Each row is a point. Each copy is the shape, with its points in the same order, stretched, turned, moved and blurred by noise. Is it also mirrored, or only turned?
In the rows, zero is written as 128.

Shape:
[[ 92 143  78]
 [132 146 138]
 [135 102 139]
 [180  87 146]
 [ 69 148  89]
 [160 133 123]]
Copy 1, 6 rows:
[[143 184 112]
 [139 113 153]
 [105  94 120]
 [117  46 102]
 [127 201 131]
 [154  91 123]]
Copy 1 is: only turned
Copy 2, 6 rows:
[[100  70  98]
 [114 147 127]
 [163 147 123]
 [184 150 163]
 [ 98  78  70]
 [126 147 160]]
Copy 2 is: mirrored
Copy 3:
[[146  92  68]
 [116 154 122]
 [124 133 157]
 [153 160 201]
 [117  84  56]
 [154 158 143]]
Copy 3 is: only turned
Copy 4, 6 rows:
[[139 200 118]
 [148 129 136]
 [112 112 111]
 [119  69  92]
 [128 212 140]
 [157 121 107]]
Copy 4 is: only turned

Shape, 11 rows:
[[101 165 162 111 160 144]
 [126 121 119  97 124 161]
 [121 140  99 137 139 133]
 [112 131 190  97 153 121]
 [163 114  85 138 119  89]
 [159 104 191 169  62  95]
 [ 77 165 149 111 159 141]
 [161  63 129 173  94 138]
 [135 135  82 114 152 125]
 [104  59 133 175 143 145]
 [142 163 147 120 170 154]]
Copy 1 (11 x 6):
[[106 135 157 100 159 161]
 [166 120 120 118 147 150]
 [144 109 150 121  97 154]
 [126 151 147 100 185 121]
 [184 126 134 130  65 112]
 [164 159 122 224 128  60]
 [ 92 115 154  86 151 160]
 [208 100 139 211 112  78]
 [164 112 141  85  90 154]
 [163  45 173 166 143  86]
 [146 146 180 108 154 176]]
Copy 1 is: mirrored
Copy 2 (11 x 6):
[[116 117 168 142 151 196]
 [137 131 127  91 115 160]
 [101 164 149 113 125 136]
 [134  78 139 165 140 188]
 [122 177 123 143 113  98]
 [110  69 177 177  90  93]
 [ 96 130 156 134 146 200]
 [109 109 135  84 115  60]
 [124 183 125 117 137 144]
 [ 70 111 114  72 141  86]
 [137 137 170 129 171 173]]
Copy 2 is: mirrored
Copy 3, 11 rows:
[[158 144  68  91 157 165]
 [133 114 145 100 148 144]
 [125 144 113 128 105 137]
 [161 120  83 109 201 145]
 [123 121 127 162  88  72]
 [209  45  99 182 133  93]
 [138 147  67  96 153 182]
 [162  90 176 189 130 115]
 [110 161 124 115 108 112]
 [131 132 159 191 156 169]
 [172 169  92  91 148 130]]
Copy 3 is: mirrored

Shape (11 x 8):
[[146 155 140 149 169 101 167 146]
 [ 54 148  81 111 134 120 128  63]
 [153 176  81 126 172 106 152 180]
 [ 66 129 109 169 111 164  95 103]
 [109 128 153  91 140 166 138 147]
 [130  87  42 129 115 103 119  84]
 [173 171 126 133 146 129 125 130]
 [ 97 104 186  67  93 110 130 123]
 [135 202 112 121 153 108 171 169]
 [128 103 177 106 156 110  99 123]
 [133 107 154 108 135 136 145 111]]
Copy 1 (11 x 8):
[[187 133 119 137 151  67 153 100]
 [ 98 118 193  93 130 148 156  39]
 [190 175  80 144 157  79 106  48]
 [ 91 121 183 186 105 161 132  82]
 [133 138 167 139 181 154 102 135]
 [ 78 131  80  95 100 156 165  63]
 [194 115 109 136 112 109 104 101]
 [ 71 134 180  81 150 131 116 180]
 [202 182 133 133 154  65 111  65]
 [108  75 127 113 146 125 113 151]
 [129 111 144 111 154 141 145 149]]
Copy 1 is: only turned
Copy 2 (11 x 8):
[[119 106 131 128 196 108 140 140]
 [116 208 157 162  71 124 125 106]
 [176 154 104 145 206 118 116 150]
 [107 184 140 143  89 200 131 100]
 [146 106 169 130 122 145 110 141]
 [181 207 133 176  93 142 189 100]
 [158 145 117  93 179 123 132 117]
 [143  74 137 135  55  94 136 137]
 [149 144 110 120 183 103 115 178]
 [139  81 136 130 132 109 118  81]
 [141 103 171 130 121 126 149 124]]
Copy 2 is: mirrored

Shape:
[[145 164 125 117 123 125 127 113 121  77 100]
 [103  90 139 182 157 114 113 135  94  91 103]
 [135  87 105  68 139 156 114 168 217 120 187]
 [103 114  85 161 124 122  76  96  88 103 113]
 [106 114  84 228 105 131 174 107 103 110  96]
 [ 90  70 121 158  82 175 127 137  67  97  93]
 [ 44  82 120 184 124 109 126 107  61 134  88]
 [153 123 161 115 113 136  88 115 173 137 140]
 [157 109 125  71 154 186 129 131 134 146 145]
 [118 143 139  96 101 117 146 114 115 111 129]
 [145 145 109 133 113  99 126  95 116 117  66]
 [154  92 125 123 109  79 130  92 108 103  89]
 [101 120  90 184 102 118 141 169 101 137  67]
 [186 159 126 120 104  70 113 116  87 126 135]]
Copy 1, 14 rows:
[[157 172 121 114  88 125 120 137 133 127  67]
 [ 97 131 168 147 116 116 124 141 105  87  93]
 [174 112 118 192 144 137  11 185 129 159 196]
 [102 123 112 166  80  98 138 137 126 136  52]
 [127 146 107 172  35 121 220 136 124  88 100]
 [113  85 173 176  33 135 139  93  96 137  95]
 [ 57 109 161 132  81 121 188 114  96 127 105]
 [181 113 138 137 151 108 105 166 149 141 103]
 [169 124 124 194 133 186  61 107 163 145 171]
 [131 150 139  89  77 126 130 108 120 153 133]
 [152 153  97  98 100 139 168 132 121 115  54]
 [140 107 106  80 105 112 136 131 111  92  82]
 [132 147 113 164  84 141 180 126  63 126  97]
 [158 159  92  92 115  82 141  82 114 126  77]]
Copy 1 is: only turned
Copy 2:
[[167 149 143 122 135  94 115 130 138  92  90]
 [159  65 142 172 130 143 130 111 127 108 111]
 [112 109 102  69 103 104 174 160 124  89 200]
 [154  90 110 190  79  83  94 127 137 114 111]
 [161  48 114 181 151 158  76 186 135 129  64]
 [129  43 131 144  77 162  59 147  80  94 113]
 [114  28 121 173  89 165  82 125 152 136  83]
 [147 123 120 107 134 116 113 109 143 125 192]
 [125 128  74  71 118 111 126 113  83 114 157]
 [107 115 147  95 119 111 103 126 140 133 108]
 [188 111 123 123 117  91 105 125 164 144  83]
 [169  69 158 107 132  80 112 111 140 148 107]
 [182  82 126 152  93 190 111 176 140 142  72]
 [153 159 167 136 131  80 125 117 131 185 117]]
Copy 2 is: mirrored
Copy 3, 14 rows:
[[ 88 136 140 129 138 111 116 123 102 110  88]
 [116 128 168 211 130 132  90 138 129 106  82]
 [202 151 149  98  99 181 184 189 170 108 169]
 [115 169 133 173 148  84  73 159 132 108  85]
 [ 72 131  81 189  90 115  69 114 127  59  95]
 [116 182 162 190  84 131  55  87  74  72 128]
 [111 129 176 229 103  77  37 122 136 101 116]
 [185 136 126 111 112 135 119 150 128 146  74]
 [141 175 148 136 104 158 150 106 145 159 144]
 [127 118 147 136 118 100 113 101 114 117 138]
 [ 88 135 131 157 116  66 107 109 135 113  55]
 [131 130 134 169 128  75 127  82 159  94  68]
 [ 81 138 144 212  63  78 100 140 102  94  89]
 [128 120  96 169 150  48 155  97 118 148  78]]
Copy 3 is: mirrored
Copy 4:
[[140 159 157 133 178 142 148 144 152  89 123]
 [107 136 115 153 176 100 109  86 166 138 116]
 [109  75  67  80 158 133 127 173  73 149 182]
 [144 140 185 160 180  76 141 111 143 164 126]
 [116 167 153 201 150 157 187  67 178 153 152]
 [136 119 156 199 158 161 118  65 109 155 120]
 [108 102 154 183 134 107 140  65 153 180  90]
 [124 134 142  66 138 128 108 112 124 141 158]
 [108 145 102 104 131 109 143 133  46 113 144]
 [120 114 156 129 122 147 141 140 124 103 126]
 [175 166 162 124 151 124 166 109 161 115 108]
 [184 129 148 108 143 109 153  81 148  97 122]
 [158 157 117 198 122 150 132 110 161 168 111]
 [172 173 169 124  96  74 111 148 144  81 145]]
Copy 4 is: mirrored
